Rows are points. Each copy is the shape, with its points in the same order, turned, moved and blurred by noise. Say if it was mirrored as well.
In the rows, 128 means zero.

Shape:
[[173 119 118]
 [162 127 166]
 [ 53 141  66]
 [167 121 167]
 [128  74 159]
 [109  95 140]
 [142 100 160]
 [164 122 157]]
Copy 1, 8 rows:
[[ 96 140 181]
 [148 136 194]
 [105 135  49]
 [145 132 201]
 [142  80 177]
 [138  96 144]
 [143 102 183]
 [142 132 194]]
Copy 1 is: mirrored
Copy 2:
[[137 134 175]
 [177 133 160]
 [ 51 144  72]
 [173 118 162]
 [145  67 145]
 [121  93 118]
 [152  99 146]
 [170 126 162]]
Copy 2 is: mirrored
Copy 3 (8 x 3):
[[141 155 183]
 [184 129 187]
 [114 115  58]
 [182 127 195]
 [153  72 179]
 [150  94 150]
 [167  98 184]
 [177 130 189]]
Copy 3 is: mirrored
Copy 4, 8 rows:
[[170 116 170]
 [155  86 132]
 [ 66 201 162]
 [158  82 136]
 [108  74 175]
 [ 98 104 163]
 [126  83 157]
 [155  91 147]]
Copy 4 is: mirrored

Shape (8 x 4):
[[109 195 155  64]
 [ 99 147  59  86]
 [124 101  97 166]
 [134 160 119 157]
 [150 133  73 144]
 [ 99 199 112 105]
 [116 183  65 137]
 [148  84 164  85]]
Copy 1, 8 rows:
[[ 67 181 155  76]
 [ 71 135  69 114]
 [132  84 112 169]
 [121 141 139 160]
 [139 128  88 157]
 [ 63 175 131 128]
 [ 86 160  84 170]
 [153  90 157  67]]
Copy 1 is: only turned
Copy 2:
[[171 151  56 102]
 [ 64 157  77 102]
 [ 75  98 145 155]
 [122 139 125 164]
 [ 74 148 148 141]
 [129 164  64 139]
 [ 83 176  97 158]
 [141  74 138  73]]
Copy 2 is: mirrored

Shape:
[[168  80 133  95  65 159 120 100]
 [ 82  69 129 186 151 179  82 156]
 [165  92 180 141  70 154  77 174]
 [102 105 122 149 174 128 118 116]
 [171 143 155 171 131 156 153 195]
 [167  66 116 150 163  88 108 151]
 [166 144 123 143  84 140  89 154]
 [ 82  71 141 139 100 166 179 104]
 [ 89 165 145  96 149 177 159 173]
 [ 69 156 160 182 101 101  72 175]
 [102 181  76 177 100 186 153 103]
 [109 133 111  83  80  91 132 214]
 [110 174  98 105 175 156 130 135]
 [ 97 121 109 179 156  87 139 149]]
Copy 1, 14 rows:
[[157  47 140  78 103 124 126  91]
 [ 65  62 121 182 157 176 109 143]
 [155  46 180 140  97 151  87 160]
 [ 87 107 119 136 184 117 141 132]
 [174 105 146 169 124 148 169 193]
 [135  55 123 154 188  64 120 157]
 [163 101 130 147  91 116  99 132]
 [ 76  57 136 101 119 149 198 110]
 [110 150 110  93 122 168 166 196]
 [ 66 137 176 178  91 110  94 174]
 [106 161  84 160  80 149 175  87]
 [112  91 103  96  72  69 119 213]
 [120 170  81 110 157 137 140 149]
 [ 77 120 123 170 154  73 159 153]]
Copy 1 is: only turned
Copy 2:
[[158  78 103 106  81 138  78  78]
 [ 81  77  92 209 152 152  90 158]
 [132 101 135 134  61 144  37 154]
 [117 113 109 167 172 112 118 111]
 [166 158 147 172  94 139 116 177]
 [155  95  98 155 158  67  93 174]
 [135 156 106 141  89 128  59 126]
 [112  66 117 158 101 129 171  84]
 [ 98 145 145 109 129 164 165 140]
 [ 38 159 146 185  99  93  67 138]
 [110 187  76 189 106 161 150  64]
 [ 83 148 107  77  61  78 120 172]
 [110 177 112 117 171 147 147 122]
 [103 146 108 191 145  66 128 139]]
Copy 2 is: only turned
Copy 3 (14 x 8):
[[147  67 151  92  62 170  76 106]
 [ 42  66 140 179 158 159  71 130]
 [141  75 202 157  81 139  45 142]
 [ 81 101 121 125 172 134 119  96]
 [159 114 190 194 153 142 118 157]
 [146  71 113 151 155  84  88 115]
 [152 139 154 161 106 138  60 119]
 [ 80  51 136 147  84 167 156 105]
 [ 96 142 177 117 146 180 143 182]
 [ 51 159 180 199 112  89  83 132]
 [ 97 181 122 181 107 214 144  94]
 [122 138 131 138  69  88 108 197]
 [115 168 123 102 167 162 127 150]
 [ 89 124 111 169 151  90 135 109]]
Copy 3 is: only turned

Shape (15 x 9):
[[ 62 162 147 120  82  97 103 121 139]
 [133 147 141 129 144 145  98 168 146]
 [144 133 156 122 155 183 101 104 246]
 [107 162  68 164 174 133 105  99 114]
 [144  36 109 131 120 103 132 101 150]
 [140 122 159 134 113 148 197 131 133]
 [171 151 123 162 140  97 135 139 142]
 [146 146 145 168 104  94 111 128 108]
 [171 165 148 141 198 115 103 137 112]
 [141 148 121 158 135  96 112 232 116]
 [171 142 152 168 147  97 132 130 164]
 [119 130 114 191 104  93 103 108 111]
 [171 128 143 138 101 118 100 106 149]
 [ 88 142 130 146 166 136 124 162 145]
 [171 156 138 120 136 101 113 134 121]]
Copy 1:
[[ 37 136 143 115 112 118 118 121 149]
 [145 130 153 125 114 127 100 139 186]
 [134 106 181 110 158 191 121  78 249]
 [140 175  78 154 160 115 132  98 155]
 [130  38 116 127 151 149 169 133 138]
 [139 114 171  90  84 124 200 116 157]
 [149 152 159 132 152 129 158 163 155]
 [116 138 163 145 126 134 141 157 112]
 [192 163 167 125 155  99 102 132 148]
 [149 144 142 151  94  82 111 216 175]
 [150 130 190 141 161 127 155 149 166]
 [100 136 132 174 140 134 154 144 114]
 [124 117 165 124 149 179 135 143 139]
 [128 134 134 139 113  86 124 115 194]
 [146 142 162 101 146 123 123 162 138]]
Copy 1 is: mirrored
Copy 2, 15 rows:
[[ 79 143 126 123 115 159 187 166 118]
 [137 137 147 141 145 159  98 173 145]
 [164  92 135 129 172 215 125 115 225]
 [ 81 158  87 189 140 154  92 100 123]
 [107  34 108 123 131  86 115 115 154]
 [127 116 206 120 100 119 116 105 147]
 [139 143 140 183 141  99 115 137 161]
 [128 130 143 179 127 105 145 159 111]
 [154 160 150 176 201 119  89 129 123]
 [114 162 152 163 125  95  68 221 154]
 [143 118 160 181 158 103 131 132 173]
 [ 95 105 117 199 120 113 148 143 113]
 [167 100 129 151 135 123 150 137 142]
 [ 74 145 149 144 149 162  91 150 152]
 [155 150 138 146 152 101 121 149 126]]
Copy 2 is: mirrored
